Every row gives one point. Examples show where two turns around zero, p and q, send a point. Where does a point land after both, in the order given? Backwards means that the second turn is done in reverse. Each puzzle has new turns, and all numbers are rounded.

Turn p:
[ 13.9 -11.2] -> [-10.7 -14.3]
[16.4  7.6] -> [  8.2 -16.1]
[5.9 8.4] -> [ 8.6 -5.6]
[-36.3  -4.8] -> [-6.2 36.1]
Turn q:
[20.6 -8.7] -> [22.3  0.8]
[-22.0  20.8] -> [-28.7   9.6]
[  1.4 -12.2] -> [  6.4 -10.5]
Where do these land?
p, then q: [15.9  7.4] -> [ 13.8 -10.8]
p, then q backwards: [ -0.2 -24.2] -> [-22.2   9.5]
p, then q: [-18.0 -10.6] -> [-17.6  11.2]
q, then p: [ 2.4 27.4] -> [25.5 10.3]

Turn p:
[-16.5   3.5 -28.9] -> [-14.2  28.7   9.8]
[-20.9  20.8  17.0] -> [-14.3 -18.2  25.0]
[-17.9   8.2  11.3] -> [-14.9 -11.7  12.4]
[21.8 -4.8 -1.6] -> [ 19.5   1.8 -10.9]
[ 20.0 -11.1 -13.5] -> [ 16.2  14.1 -15.7]
[ 13.5 -16.7  15.7] -> [  7.7 -14.7 -20.8]
Turn q:
[ 12.7 -16.9  -2.4] -> [-18.1  -8.1  -7.6]
[-6.8 27.9 21.2] -> [33.1 -8.6 10.2]
[ -1.9 -25.4   3.9] -> [-23.1  -6.2   9.6]
[ -3.9  14.5 -22.7] -> [  8.2  22.9 -12.3]
Where do these land?
q, then p: [ -4.9   1.1 -23.2] -> [ 2.0  7.3 22.5]
p, then q: [ 7.9 -7.8 37.4] -> [-39.0   0.9  -1.3]
q, then p backwards: [-14.6  -6.1 -14.7] -> [ -9.6   1.7 -19.3]
p, then q: [-10.5  15.1 -16.1] -> [20.0 -9.3 10.5]
q, then p backwards: [22.2 -2.2 16.5] -> [ 2.7 -6.7 26.8]

Turn p:
[13.6 -5.6  1.9] -> [12.3 -8.0 -2.3]
[-25.8  26.4  21.9] -> [-35.3  -3.9  24.1]
[ 15.0  -1.4 -21.2] -> [22.3 13.3 -2.1]
[ -2.8 -19.4  -2.6] -> [  0.8  -1.4 -19.7]
Turn q:
[11.8 14.5 -9.8] -> [-18.8   5.1   8.2]
[ -6.0 -35.2 -18.0] -> [  3.1  -4.5 -39.6]
[ 7.3 15.0 24.5] -> [10.7 11.7 25.1]
[-13.1   5.7   3.2] -> [  4.9 -12.2   6.3]
Where do these land?
q, then p backwards: [  3.0  -1.1 -18.8] -> [-15.5  -8.4   7.2]
p, then q backwards: [ 14.8 -12.8   7.4] -> [-18.7  -9.4   1.2]
q, then p: [-17.7  -7.3  18.5] -> [ 22.8 -13.3  -3.4]
p, then q: [-16.2  21.2  23.0] -> [ 31.4 -16.0   1.3]
p, then q backwards: [ 16.1   0.1 -30.1] -> [  9.9 -17.6  27.5]

Turn p:
[  5.0  -1.9 -13.2  31.2] -> [ 18.4  -7.0 -14.8  23.8]
[ -6.2  11.4 -25.5   3.2] -> [-10.7  -9.5   4.7  24.5]
[-24.5   1.9  19.9 -25.8] -> [ -9.8  -8.6  25.1 -29.4]
[ 9.2 10.0  5.1  9.6] -> [11.1 11.2  2.3  7.0]
[ 16.6 -21.4  13.7 -18.2] -> [ -9.0  14.0 -17.4 -26.0]
Turn q:
[ 19.5 -18.2  14.8  -8.4] -> [  0.3 -12.5 -25.1 -14.7]
[  5.8  14.8 -34.1   8.9] -> [28.2  7.7 13.1 21.6]
[ -2.8 -14.2  19.7   9.0] -> [-20.9  -8.4 -13.0   0.4]
[-28.5  24.2  18.3 -14.9] -> [-21.3   6.5  32.4 -20.3]
[  4.8 -17.6   7.2  -3.0] -> [ -5.2  -0.7 -18.4  -5.2]
[ 4.5 14.8 11.0  1.1] -> [ -1.6 -14.2  11.3  -5.3]
[ -3.3  -3.8 -36.9   7.3] -> [20.5 21.7 -0.3 23.4]
Where do these land?
q, then p backwards: [-19.4  -5.2 -23.2   4.8] -> [22.6 21.0 -2.5  2.4]
p, then q: [14.5 -3.4 13.4 25.0] -> [ 27.8 -15.2  -0.8   4.4]
q, then p: [ 18.9  12.8   1.5 -31.5] -> [-24.4  24.5  -6.9 -16.5]
q, then p: [ -8.8 -16.8  -8.6  30.5] -> [ 21.4 -18.4  -1.5  23.8]
p, then q: [-11.0  -6.0   4.9  -2.6] -> [-1.3  4.6 -9.1 -9.0]
p, then q backwards: [-11.4  -8.7  -9.9 -19.5] -> [-5.6  0.0 25.3  3.3]
q, then p: [17.3 27.3 22.1 -6.9] -> [ -8.1   1.3 -16.5 -35.2]

Turn p:
[ 23.5  23.6   1.7   4.8 -11.9 -21.6] -> [ 27.6   8.5  18.8 -16.5  -1.7  16.7]
[ -5.0  13.9  -2.2 -19.7  22.0  -2.9] -> [ -7.8  16.1  15.6  -4.8   2.0 -22.6]
[-21.5   7.4   6.4 -17.0   7.8   3.0] -> [-17.4   6.9   8.0   2.5 -15.3 -16.2]
[ 13.6  -4.1 -21.8  20.7 -15.0  10.5] -> [  5.5   3.9 -22.6  -5.0  15.1  25.1]
[ 1.9  2.9 25.4 33.6 -0.7 -8.9] -> [ 32.6  -5.3  -4.0  23.1 -13.9   5.9]
[-23.9  -5.8  14.5  -1.5   0.2  -5.5] -> [ -5.0  -9.5  -2.5   7.4 -22.5 -12.8]
[ -0.3 -42.9 -37.3 -17.3   4.5  -0.7] -> [-23.9 -23.7 -25.5 -26.3  29.2 -14.8]
[11.8  5.0 13.4 -3.5 -6.9 26.2] -> [-11.4   3.1  12.3  19.8   7.1  18.9]
Turn q:
[  6.7   2.5  -6.0  -9.5  18.0 -26.3] -> [  8.1   4.7 -15.6  -8.1  -7.2 -27.3]
[ 22.4  -4.0 -38.7  -3.4  -1.2  26.4] -> [ -5.0 -35.4 -17.6   4.9  33.2   3.7]
[-28.7  -2.3  29.8   4.4 -18.1   5.0] -> [ -4.7  18.8  29.6  -6.1 -16.3  23.2]
[-29.6   2.9  17.5   5.9  -0.6 -12.0] -> [ -4.8  23.3  23.6  -8.8 -12.6  -3.3]
[-11.9   9.0  32.6   3.0 -27.8  -5.4] -> [-12.6  16.9  12.3   0.8 -30.8  23.4]
[  6.7   9.5 -20.9  -7.8   1.8   9.6] -> [ -9.3  -9.2 -14.7  -4.4  17.9  -1.2]
[ 17.9   0.7 -14.4  18.6  23.0 -18.9] -> [  5.6  -3.8 -10.0  20.1   3.3 -34.7]
[  1.5 -22.0  -0.2  -8.3 -20.3  16.6] -> [  6.7 -22.7   9.1  -6.9  -1.3  23.4]
[14.9  3.6  0.3 -2.9 25.1  5.1] -> [ 16.0   7.5 -16.6   8.4  13.8  -7.2]
Where do these land?
p, then q: [  0.2 -11.5 -28.6  23.4 -33.6   2.9] -> [ -3.4 -26.7  -8.1 -15.3  38.9   9.9]
q, then p: [-12.0 -23.9  20.9  10.2  19.0  -1.8] -> [22.7 -2.8 26.8 11.1  5.5 15.0]
q, then p: [ -3.2   1.9 -16.1  -2.6   9.1  19.6] -> [ -1.2   4.9  -0.1   7.8  12.0 -22.8]
p, then q: [-23.3  24.8  14.4 -26.4  20.2   9.7] -> [-25.1  28.7  13.1  -1.1 -30.7  -0.8]
q, then p: [ 18.1  12.7   6.5 -14.8 -13.2  18.7] -> [-20.9  14.2 -19.5   3.6  14.2   6.5]
p, then q: [ 20.0   7.1   9.1  13.5  -2.2 -20.8] -> [ 15.8  -7.3 -21.1  16.0  -4.8  11.1]
p, then q: [  0.2 -11.2  -6.3  -3.4   0.6 -28.3] -> [ 15.3 -13.9 -12.9 -14.7 -12.6  -3.0]
